Rows are points. Each copy is the shape, with its points in the same order, stretched, turned, moved and blurred by noise. Is it also mirrored, or only turned?
In the rows, 128 means zero.

Shape (6 x 3)
[[123 179 161]
 [100  98  96]
 [ 82  72 142]
 [102  90 150]
 [ 91 117  92]
 [176 182 163]]
Copy 1 (6 x 3)
[[118 171 185]
 [106  86 130]
 [143  52 153]
 [149  80 149]
 [ 88  97 139]
 [153 206 150]]
Copy 1 is: only turned
Copy 2 (6 x 3)
[[142 198 108]
 [181  88 122]
 [159 103 178]
 [141 115 170]
 [195 107 107]
 [ 96 180 100]]
Copy 2 is: mirrored
Copy 3 (6 x 3)
[[156 189 159]
 [ 70 153 137]
 [ 64 146 188]
 [ 96 141 169]
 [ 59 175 131]
 [198 161 119]]
Copy 3 is: only turned
Copy 4 (6 x 3)
[[176 145 156]
 [ 94 120 123]
 [ 85 169 119]
 [ 99 170 112]
 [103 104 134]
 [193 131 123]]
Copy 4 is: mirrored

Shape (9 x 6)
[[ 71 126 137 193 163  95]
 [166 149 173  88 122 107]
 [105 143 153  75 124  95]
 [185 139 106 103 126 174]
 [196 138  73 106  54 147]
 [ 89 116 165 205 101 163]
 [ 93  82 195 147 154  67]
 [190 114 116  74  90 107]
 [110 103 115 133 117 172]]
Copy 1 (9 x 6)
[[149 104 143 130  42  64]
 [106  83 186 151 142 131]
 [ 55  80 186 138 116 112]
 [111 125 116 152 165 153]
 [100 173 145  88 145 193]
 [188  85 128  86  22 132]
 [147  76 176  90  84  60]
 [ 86 140 171  95 171 153]
 [111 111 103  95 102 135]]
Copy 1 is: only turned
Copy 2 (9 x 6)
[[ 83 140 157  59 159 122]
 [143 123 111 119  59 146]
 [108 166  91 115  80 116]
 [191 111  93 176 114 166]
 [148  52 106 181  98 141]
 [ 84 118 166 132 130 167]
 [111 164 182  65  99  83]
 [158 106 109 152  71 102]
 [152 139 135 169 140 140]]
Copy 2 is: mirrored

Shape (12 x 9)
[[116 100 146 114 124 105 109  79 133]
 [169 126  67 142 122 159 143 138 152]
 [118 118 113 164  63  96 177  84 154]
 [ 73 134  90 161 140 101  84 122 178]
 [124 125 129 124  89 127 128 118 173]
 [ 76  25 108  97 177 140 157 127 101]
 [ 88 121 113 132 201 111 101 107  90]
 [137  66 124 185 159 154  82  75 112]
 [157  91 108 130 168  76 161 112 175]
 [116 154 112 132 168 172 171 113 195]
 [ 80  52 149 198 160 111  64 179  98]
 [157  98 143 141 105 101 118 129 163]]
Copy 1 (12 x 9)
[[137 121 159  85 101 117 157  78 149]
 [169 149  74 135 153 133 100  99 182]
 [140 123  84  86  96 161 100  34 144]
 [126 123  94 117 106  55 120 112 140]
 [128 171  89 110 118 129 127  83 145]
 [119  61 162  65 179 146  66 141 193]
 [148  55 181 116 139  84 140 123 116]
 [156  77 196 122  86 128 112  74 192]
 [131  78  98  90 147 122 139  75 209]
 [108 158  90 152 189 125  75  56 146]
 [108  26 169 136  89 119 116 185 139]
 [131 125 105 109 102 140 155  95 173]]
Copy 1 is: only turned
Copy 2 (12 x 9)
[[ 95 105 159 125  98 173 124 118 114]
 [139 168  91  99 173 114  71 145 137]
 [ 93 129 131  84  59  88  39 112 155]
 [123 119 124 169 107 178  79  74 215]
 [135 134 139  89  91 158  95 100 136]
 [ 76 108  73  89 166 201 196 172 180]
 [ 81  93 133 202 157 146 177 140 169]
 [119 145  58 190 129 169 109 150 100]
 [ 91 119 154  99 152 154  92 216 177]
 [111 202 143 106 120 144 132 157 209]
 [173  66  13 214 118 191 165 119 181]
 [149 111 127 111 111 160  90 137 119]]
Copy 2 is: mirrored

Shape (16 x 11)
[[159 154 113 120  84 125  84 137 148 113 120]
 [106 138 172 145 128 139 107 143 169 130 120]
 [112 157 141 136 145 124  88 130  89 125 106]
 [137 147 123 139 143 126 114  77 204 132 108]
 [167 120 122 110 144 143  86 126 126 153 182]
 [139  88 137 138 142 119 109 104  94 114 121]
 [109 142 165 125 116 119  90  75 124 154 104]
 [104 127 122 130 120 118  97  93 112 104 100]
 [103 145 122  94  77 138 249 125 126 134 109]
 [123 150 147 107 129 119 117 130  97 149 140]
 [107 121 165 137 140 146 142 116  91 211  96]
 [126 145 141  93 118 163  91 120 164 108 121]
 [105 138 123 144  78 154 190  88 118 118 140]
 [110  99 111 125 137 168 160 103  87 191 114]
 [152 157 124 142 132 141 155 128  90 108 157]
 [103 149 115 113 113 115  94 146 107 153 177]]
Copy 1 (16 x 11)
[[121 103  64 119 117 108 127 119 114 150 141]
 [118 134 118  83 135 119 193 147 129 109 162]
 [119 145 101 116 160 108 145  99 143  83 117]
 [ 89 146 106 124 160 125 171 156 144 167 125]
 [ 94 149 101 120  82 150  88 140 161 102 160]
 [131 112 139 112 143 155 115 113 138  95 101]
 [ 89 148 145  77 177 107 126 135 137 121 101]
 [126 122 127 107 183 128 135  97 135 134 104]
 [163 154 194 203 169  63 126 125  78 152 123]
 [116 149 133 127 136  85 110 120 147  97 133]
 [ 71 179 175 122 151 114 131 106 113  59 109]
 [117 117  94  95 167 134 139 146 122 134 169]
 [166 171 173 147 154 128 118 138  88 154  99]
 [ 83 186 178 153 149 157  99  87 106  85 113]
 [166 165 115 170 120 116 114 141 128  96 109]
 [112 162 125 111  96  94 106 100 161 125 161]]
Copy 1 is: only turned
Copy 2 (16 x 11)
[[160  84 152  89 144 129 163 154 109 156 145]
 [ 79 110  96 110 124 144 125 147 158 115 111]
 [157  93 117 170 131 157 135 144 138 140  86]
 [ 69  93 158  74  43 129 124 111 146 142 137]
 [134  80 179 119 158 126  93 141 146 127 116]
 [172 105 139 163 117  85 129 134 162 126  90]
 [109  75  88 141 134 139 134 102 156 137 120]
 [162  88 123 142 110 125 149 114 130 123 113]
 [ 96 212  59 107 138 107 132  91  86 152 204]
 [129 104 113 162 172 144 122 134 117 135 128]
 [ 75 146  76 175 149 161 107  98 203 162 121]
 [122  91 138  69 144 124 136 117 107 122 109]
 [141 144  57 114 110 112  93  93 136 129 165]
 [116 161 120 150 134 149  94  71 192 153 135]
 [176 123 113 155 118 118  81 155 119 148 121]
 [131  90 135 149 187 176 116 134 118 112 156]]
Copy 2 is: mirrored

Shape (16 x 12)
[[125 170 148  92 142 109 147 105 139  95  96 163]
 [171  51 154 137 116 190 125 160 110  72  84 133]
 [124  98 160 117 140 140 183 115  57 149 202 122]
 [157 157 136 102 112  94  96 139 104 206 152 123]
 [152 123 129 203 136 149 110  97  75 106 134 109]
 [155 100 187  59 136  95 104 142 100  82 160 121]
 [119 131 190 154  59 106 173 127 125  63  87 185]
 [119  89 128 117  81 150 106 145 106 116  82 101]
 [ 30 163 103 140 123 122 158  79  71 147 119 167]
 [148  60 126 141  20 127 134 104 136 123 119 121]
 [160 124 139 134 123 103 181 117  80 140 160  79]
 [ 87 156 131 235 164 126 147 109 127 113 148 101]
 [138 123 159 152 157 178 103  65 147 126 109 185]
 [125 138  80 112 115 138 111  94 126 111 140 107]
 [129 133 125 130  99 171 104 183 114  98 111 189]
 [124 190 178 137  94 143 141 127 110 101 181  86]]
Copy 1 (16 x 12)
[[ 75 135 122 109 136 127 157 192 144 163 146 130]
 [167 168  78  97 148 120 216 103 183 127  93  70]
 [ 62 120 134 159  93 197 191  94 168  54  62 104]
 [ 90 116 150 128 155 201  92  78 168 115 128 138]
 [150 164 106 182 108 136 131 107 127 159 135  49]
 [ 56  85 107 120 127 207 215 108 168 139 154 149]
 [ 84 197 112 132 122 117 205 179 188 100 161  90]
 [146 155 150 112 163 147 192 132 153 116 127  77]
 [ 74 134 212 140  85  95 121 204 132 113 121  64]
 [ 95 169 118 113 187 139 191 107 132  69 169  75]
 [ 82 174 135 143 123 220 172  88 152  84  97 109]
 [148 173 137 215  70  84 121 132 112 145 133  97]
 [ 95  89  75 153 164  52 123 155 143 192 141  77]
 [127 124 127 123 134 136 127 153  87 138 177  90]
 [178 173 114  94 110 107 120 159 180 106 139 100]
 [112 135 129 202 121 189 150 162 139  88 155 127]]
Copy 1 is: mirrored
Copy 2 (16 x 12)
[[119 144 173 107 113 148 141 116 155  69  92 175]
 [ 69 129 119  26  72  88 169 108 197 117 142 100]
 [ 72  70 203  79 133 116 114  27 125 147 120 136]
 [175  59 176 187 125 154 139 121 143 129 139 181]
 [ 65 114 108 148  95  67 158  72 161 136 138  87]
 [111 100 186  81  97 137 193  84 170 139 114 233]
 [105 116 138  68  50  89 146 105 117  87  43 118]
 [133 134 101  83  83 123 130 104 175 145 108 118]
 [ 97 139 153 143  99 181  80  22 102 130  88 109]
 [135  98  53  77 104  80 124  68 110 128 110 139]
 [132  80 179 119 157  82 147  62 136 133  91 122]
 [ 53 142 138 184 129  68 121 115 121 170 103  79]
 [ 65 161 121 112  89 101  98 124 137  63 177 154]
 [ 99 144  89 141 154 145 128  73 166 119 124 159]
 [ 72  96 135  99  61 161 154 132 187 110 133 119]
 [ 74  64 173 175  97 103 109  90 195 133  58 166]]
Copy 2 is: only turned
Copy 3 (16 x 12)
[[129 164 112  90 100 116 112 160 183  91 130 145]
 [131 102 154 180 190 139 108 113 244 110  94 147]
 [189  92  98 124 144 158 103  80 118  95 195  30]
 [177 127 142 110 105 157 132 121  59 210  99 119]
 [141  64 130 186 162 117 140 189 127 110 147 101]
 [134 129 154  81 177 154 137 127 171 146 180 102]
 [174  92 208 117 135 137 137 125 228  11 127 168]
 [133 130 149 152 152 183 126 141 172 116  72 102]
 [169 137 102 133  94 185  62 159  98  15 160  52]
 [202 147 195 203 154 189 182 111 148 122  82 111]
 [171  86  87 111 128 155 166 112 115 127 144  86]
 [ 94  76 109 155  93  98 115 155 119  62 148  76]
 [155 162 141 169 159  67 107 169 150 105 126 127]
 [141 163 118 165  97 158 133 169 125 156 133  73]
 [133 118 191 170 109 146  50 118 207 131 111 149]
 [140  72 153  90  85 106 126 144 165 127 155  48]]
Copy 3 is: mirrored
